Each row is a point. Examples show where two turns around zero, p and q, send a point. Where does a point land after both, in the order given? Backwards means that the second turn is done in reverse. Each puzzle has new turns, and all numbers are rounded.

Turn p:
[-10 -11  14] -> [-12  -7  15]
[-17 -19 -59] -> [-24 -16 -57]
[ 7 35 27] -> [17 33 25]
[20 -6 18] -> [ 18 -10  18]
Turn q:
[  0 -29 -10] -> [ -5 -30  -5]
[-2 -8 36] -> [ 2 -3 37]
[-23   7 -24] -> [-25   7 -22]
[-2 63  3] -> [ 7 62 -7]
[ 27 -33  -5] -> [ 21 -37  -3]
Where do these land?
p, then q backwards: [-34  32  23] -> [-32  34  24]
q, then p: [ 5 -6 21] -> [ 6 -5 21]
p, then q backwards: [44 14 14] -> [44  7 19]
q, then p: [-29  14 -11] -> [-23  23 -10]
q, then p: [-19 -39 -29] -> [-38 -31 -17]
p, then q: [ 35 -15 -18] -> [ 22 -31 -17]

Turn p:
[40 13 24 11] -> [35  4 31 17]
[-19  19  -6  22] -> [-17  22  -8  20]
[-34 -48  -3 -20] -> [-36 -43 -15 -23]
[  0 -35 -23 -12] -> [  2 -31 -27 -15]
[13 51  8 -1] -> [15 47 20  1]
Turn q:
[-20  19 -29  21] -> [ -8  25 -32  19]
[-43  10   4 -16] -> [-47   6  -2   0]
[-14   0   5  19] -> [-6  3  1 23]
[ 19  -8 -21  -2] -> [ 20  -6 -18 -11]
[-36  10  -2  24] -> [-25  14  -9  33]
[ 23 -27   4  -8] -> [ 20 -28   6 -11]
[ 72  -4  41 -38] -> [ 47 -14  56 -53]
Where do these land?
p, then q backwards: [-24 -34   5  41] -> [-42 -35   1  21]
p, then q backwards: [ 36  42 -29  12] -> [ 34  35 -23  34]
p, then q: [-25  -9  -2 -28] -> [-32 -11  -6 -18]
q, then p: [-30  -9  33 -14] -> [-42 -15  16   6]
q, then p: [ 31  -7 -14  24] -> [40 -4 -5 10]
p, then q: [ 12  17   6 -35] -> [ -3   6  22 -34]

Turn p:
[ -9 -70  -2 -37  16 -14  24 -50] -> [  8 -65   3 -34  32 -21  23 -50]
[  4  38 -22  15  28 -37   2  15] -> [  9  43 -27  16  21 -30  -2  18]
[ 16  30  24   9  42 -20 -13 -24] -> [ 21  45  20   2  35 -10 -12 -19]
[ 31  -8 -38  10  26  16 -15 -34] -> [ 42  -7 -31   9  19  19 -22 -28]
[-43  -5  30 -21 -25  34 -24  23] -> [-50 -14  28 -27 -23  22 -23  19]
[ -6 -16  11   9 -22 -21 -17  27] -> [-10 -13  18  14 -21 -26 -11  20]
[28 -5  6 -4  8  6 29 27] -> [17 -7  7 10 11 12 31 29]
[-35  -3  10  26 -14  17  -9  -5] -> [-40  -2   5  15 -13  11 -14 -16]
[ 15  39 -18  -7 -59  19  22  21] -> [  3  20 -23  -5 -61  24  29  27]
Turn q:
[-21  12  29 -56  57  42  36  -4] -> [-22  14  32 -39  75  33  27 -15]
[ 35 -10 -32  -7 -14   3  -3 -11] -> [ 37  -5 -28 -14 -13   1  -3 -12]
[-12 -28 -14  21 -21 -14  -4  13] -> [ -7 -34 -15  14 -22 -12  -5  11]
[ 25 -17 -14 -21  -6 -23 -45  20] -> [ 23  -7 -11 -29 -11 -26 -41  22]
[-32  35  11  40 -15 -34  31   0] -> [-35  21   4  46 -20 -24  39   7]
[-20  46  23  30 -12  12  32  28] -> [-28  29  10  34  -7  23  38  33]
[-19   2  27 -65  15  30  24 -16] -> [-16   2  37 -55  32  24  26 -21]
[ 11 -34 -11   3  12  11  -2  -1] -> [ 16 -29 -10   1  14   7 -13  -8]
[ 11  -1 -30  12   9 -39 -27   6] -> [  8   5 -30   8  -5 -41 -27   6]
[ 11   8  43  28  -9   5  15 -14] -> [12  8 39 35 -9 11 15 -3]
[ 12 -14 -32  16 -15   7 -55 -21] -> [ 14  -5 -26   1 -33   4 -54 -21]
Where do these land?
p, then q backwards: [-24  11 -21  16  20  47 -54  -6] -> [-14   0 -19  15  23  44 -60   1]
q, then p: [ 18  -7  20 -29  -2 -18  26   4] -> [ 17  -1  21 -11  16 -12  35  13]
p, then q: [ 22   0 -32 -24 -21 -23  21 -16] -> [ 35  -7 -26 -19 -10 -20  31  -7]
p, then q: [-11  31  14  17  -6 -12 -48 -22] -> [-11  43  17  -3 -35  -9 -29 -10]
p, then q: [-40 -26   8  19  -9  39  25 -23] -> [-35 -34   7   9   1  28   7 -46]
q, then p: [ 5 25 26 29 14  4 -5 19] -> [-14  29  11  31   4  12 -10  19]
q, then p: [-12   1 -37  -3  20 -65 -13  -1] -> [  5  10 -31  -2   5 -71 -11  -4]
p, then q: [  4  30   1 -39 -33  -5 -26  18] -> [  1  13   4 -45 -30  -2   4  37]
p, then q backwards: [ -5  24  -8 -12  39  34  42  -6] -> [ -3  24 -18 -17  28  42  36  12]
p, then q: [ 14 -69 -17  31 -25  -6   0  22] -> [ 20 -67  -2  41 -18 -12 -13   6]
q, then p backwards: [ 30 -20  48  -6   4   3  30   8] -> [ 44 -24  37 -10  15  -2  15  13]

Turn p:
[-11 -19  -6 -49  10  25  -3 -11  14] -> [ 12  -5 -12 -39  -5  38 -24  -7   1]
[ 30 -23  -1 -11  34 -17 -16  -3  -4] -> [ -1 -22   4  -8  31  -2  -6 -41  -5]
[ 20 -12  -8 -32 -15  -3 -76  18  14] -> [ 20   6  28 -34  27 -28 -64  -8 -10]
[-15 -15  -7  13 -12  -8  16  23  -5] -> [ -6 -28   1   9 -10  -8   5  25   1]
[ -9   0 -13  21 -11  -8 -12  -1  -8] -> [ -9   1   0  22  -4 -14 -14   8  -3]
[ -7   0   1  22  25   0  -4  -6 -21] -> [-14  -2   4  30  13  14   4  -8 -10]
[-10 -18 -10  21   5 -13  11  -9  18] -> [-16 -17  -6  15  -9  -1  -3  -5  28]
[-19   1  19   0 -13  -9  21  -9  14] -> [-10   2   8  -6 -31   5  15   4  15]
[21  6 45 -3 -1 21 17 -4 10] -> [ 32  14  20  -9  -5  12  35 -11  12]
[ -7 -17  -8   1 -16 -16  20 -15 -13] -> [ -7 -18 -15   7 -30  -7   3  -7  -7]
[ -8  44   1   1  -4 -13  21  11 -17] -> [-22  21  -8  -2  -1 -11  33  22 -20]
[ 14  52 -14  16  -1  41   6   6  -2] -> [ 19  46 -25  15  26   2  17  29   0]
Turn q:
[-12 -22  -7  15  -1  31 -27  13  29] -> [ -9 -34  -6  11   9  25  -9  14  35]
[ -7  11  33   1  21 -29 -14  31  27] -> [ 19  -2  44 -12   8 -19 -30  20  18]
[-20  11  27   7 -14 -25  20 -15  -2] -> [ -3  -2  26 -17 -11 -23   1 -33  -8]
[-17 -16  13 -18   7  23  -6  -1 -29] -> [ -7 -14  12   6  13  29   8   2 -32]
[ 11 -12 -20   7  25 -13  -1 -17 -20] -> [  7   8 -27  12  25 -12  -8  -6 -19]
[  6   8   3   7  15  29  21   3 -11] -> [ 7 10  7 21 11 10 30 -3  1]
[ 26  -8  -2  20 -26  -3  -7 -19  -3] -> [ 10  -7 -26  14 -30  -4  -8 -17   1]
[-12   3 -12  -4 -15   9  21  13 -19] -> [-22   0   1   2  -6  -5  29   7 -12]
[ 20  33 -21   0 -28 -26 -26   6  30] -> [-11  26 -14 -11 -37 -14 -33  14  31]
[ 21  12 -23  -3  25 -19 -10 -35   0] -> [ 11  35 -31  -2  17  -4 -24 -16  -3]
[-17 -20  10 -32 -10  23  29  22  -2] -> [ -3 -20  16 -24   0  17  41  19 -13]
Where do these land?
q, then p: [ 23 -37   7  -3 -32   0   3  -8   7] -> [ 30 -25 -25  -5 -15 -19 -18  -4  -5]
q, then p: [ 40 -11  14  -7   7 -13 -10   6 -23] -> [ 20  -2  -2  18  20 -33   4  -2 -25]
p, then q: [-34   4 -26  18   0 -14   9  13  -3] -> [-31 -28  11   5  11 -16   0  17  10]
p, then q: [ 13 -11   9   5  -4  34   8 -11  -3] -> [ 20  10 -19  18 -15   7  11  -1  13]
q, then p: [ 29 -27  29  20   3  -6  -3  -6  -1] -> [ 27 -13  -4  17   6 -27  -4 -30   3]
q, then p: [ 10  -9  18 -42  -6  33  -6 -19  17] -> [ 51  12 -19 -16   4  25  -1   8  -5]
q, then p backwards: [-21  -5  -3   7  14 -13  12  28  -2] -> [  6   7   1  11   0 -19  -6  35   2]
q, then p: [ 13  19 -31   6  26 -21 -20  13  21] -> [-28  15   9 -13  39 -19 -14  13  15]
q, then p: [-24  32   0   3  -2 -13  -8   6  16] -> [-19  21  28 -18  -9   6  -5   3   9]
q, then p backwards: [-10  17 -11  -8  24 -16   9 -23  -5] -> [ 20  26  -4 -12  14  -5 -22  -9   1]
p, then q: [ 24  -4  18   6 -24  11  26   6 -15] -> [ 24   4 -16   2 -23 -24  24   0  -9]
q, then p: [-63  34 -24  -5  -8  18 -20  -6  -9] -> [-33  21  22   5 -22  56 -15  27   4]
